Rows are points. The window is the flat piece filled in between its corners: a triangle in 3 columns, a solid with four corners in 4, and so on. A path goes straight from each point to the next, and from the last back to the first. List the points from which the path goes on through the window.

Window (4 x 4)
[[ 0.69  0.32 -0.32 -0.13]
 [-0.12 -0.55  0.34 -0.14]
 [-0.40  0.10 -0.08  0.06]
 [-0.27 -0.53 -0.05  0.05]]
Path:
(1): [-0.36 -0.62 -0.36 -0.44]
(2): [ 0.20  0.27 -0.31 -0.46]
(3): [ 0.43  0.17 -0.05  0.26]
(4): [-0.35 -0.67  0.42  0.35]
(5): [-0.54 -0.68  0.14 -0.16]
(6): [ 0.03 -0.41  0.05 -0.35]
(7): [ 0.17 -0.50  0.25  0.28]
(8): [-0.05 -0.50  0.51  0.39]
(9): [-0.19 -0.48 -0.02 -0.61]
(10): [ 0.34 -0.10 -0.27 -0.32]
(11): [ 0.58  0.20 -0.02  0.30]
(12): [-0.17 -0.03  0.13  0.34]
Through the window after points: 8, 12

Window (8 x 8)
[[-0.69  0.29  0.22  0.59  0.43  0.56  0.07  0.77]
 [ 0.34 -0.36  0.45  0.18 -0.34 -0.09  0.00 -0.21]
 [ 0.51 -0.22 -0.03  0.21 -0.11  0.29  0.83 -0.15]
 [ 0.17 -0.28 -0.18  0.43 -0.48  0.19 -0.80  0.33]
 [-0.71 -0.41 -0.42 -0.42 -0.48 -0.23  0.06  0.31]
 [ 0.55  0.11  0.01  0.30  0.75 -0.14  0.53 -0.02]
 [-0.73  0.14  0.38 -0.90  0.15  0.53 -0.23 -0.28]
 [-0.31  0.99 -0.15 -0.49  0.27 -0.15  0.51 -0.46]]
Path:
(1): [-0.24  0.43  0.00 -0.51 -0.05 -0.11  0.33  0.12]
(2): [ 0.21  0.25  0.13 -0.23  0.03  0.09  0.09  0.29]
(3): [-0.10 -0.01 -0.08  0.24  0.08 -0.01  0.00 -0.37]
(4): [-0.38 -0.51  0.02  0.31  0.03  0.38 -0.06 -0.06]
(5): [ 0.19 -0.06  0.19 -0.07 -0.19  0.14 -0.05  0.49]
(6): [0.27 0.24 0.01 0.16 0.12 0.02 0.29 0.42]
(7): [-0.11 -0.06 -0.15  0.35  0.39  0.01  0.28 -0.51]
(8): [-0.50  0.30 -0.40 -0.11  0.09 -0.08  0.24 -0.45]
Through the window after points: 2, 8

Window (11 x 11)
[[ 0.56 -0.11  0.12 -0.37  0.27  0.23 -0.58 -0.05 -0.44 -0.14  0.25]
 [-0.04 -0.01 -0.06 -0.74 -0.20  0.34  0.21  0.42 -0.02  0.89 -0.21]
 [-0.55  0.03  0.09 -0.41  0.22 -0.21 -0.31 -0.36  0.07  0.74 -0.09]
 [ 0.40  0.16 -0.14  0.16 -0.33 -0.45  0.28  0.11 -0.27 -0.03 -0.43]
 [ 0.68 -1.09 -0.61  0.15 -0.32  0.99 -0.18 -0.16 -0.05  0.10  0.31]
 [ 0.44 -0.36  0.60  0.11  0.34  0.14  0.28  0.16 -0.63  0.05  0.24]
 [ 0.14 -0.02  0.31 -0.39 -0.27 -0.61  0.27 -0.60 -0.35 -0.90  0.03]
 [-0.51  0.17  0.02 -0.15 -0.52 -0.51 -0.22 -0.21 -0.91  0.05  0.28]
 [-0.33  0.01 -0.61 -0.52  0.07 -0.40 -0.86  0.70  0.03  0.06  0.41]
 [-0.20  0.16 -0.18 -0.32  0.47  0.16 -0.16 -0.78 -0.25 -0.55  0.44]
 [-0.31  0.43  0.01  0.01 -0.04 -0.14 -0.62 -0.03  0.40 -0.57  0.00]]
Path:
(1): [ 0.03  0.10 -0.05 -0.19 -0.32 -0.38 -0.13  0.01  0.09  0.49  0.50]
(2): [-0.20 -0.15 -0.05 -0.42  0.09  0.01 -0.19 -0.03 -0.43  0.20 -0.07]
(3): [-0.08 -0.18 -0.07 -0.30  0.01 -0.08 -0.31  0.13 -0.17  0.12 -0.23]
(4): [ 0.14  0.28  0.37 -0.17 -0.19 -0.16 -0.21 -0.16  0.01  0.48  0.68]
(5): [ 0.41  0.28 -0.02 -0.25 -0.13 -0.29 -0.41 -0.09  0.04 -0.06  0.64]
(6): [-0.34 -0.21 -0.21 -0.23  0.20  0.10 -0.44  0.30 -0.30 -0.22 -0.43]
(7): [ 0.01 -0.55 -0.05 -0.12 -0.02  0.20 -0.02  0.17 -0.68 -0.18 -0.53]
(8): [ 0.54 -0.04  0.04 -0.04 -0.41 -0.18  0.00 -0.02  0.13  0.31  0.50]
Through the window after points: 5
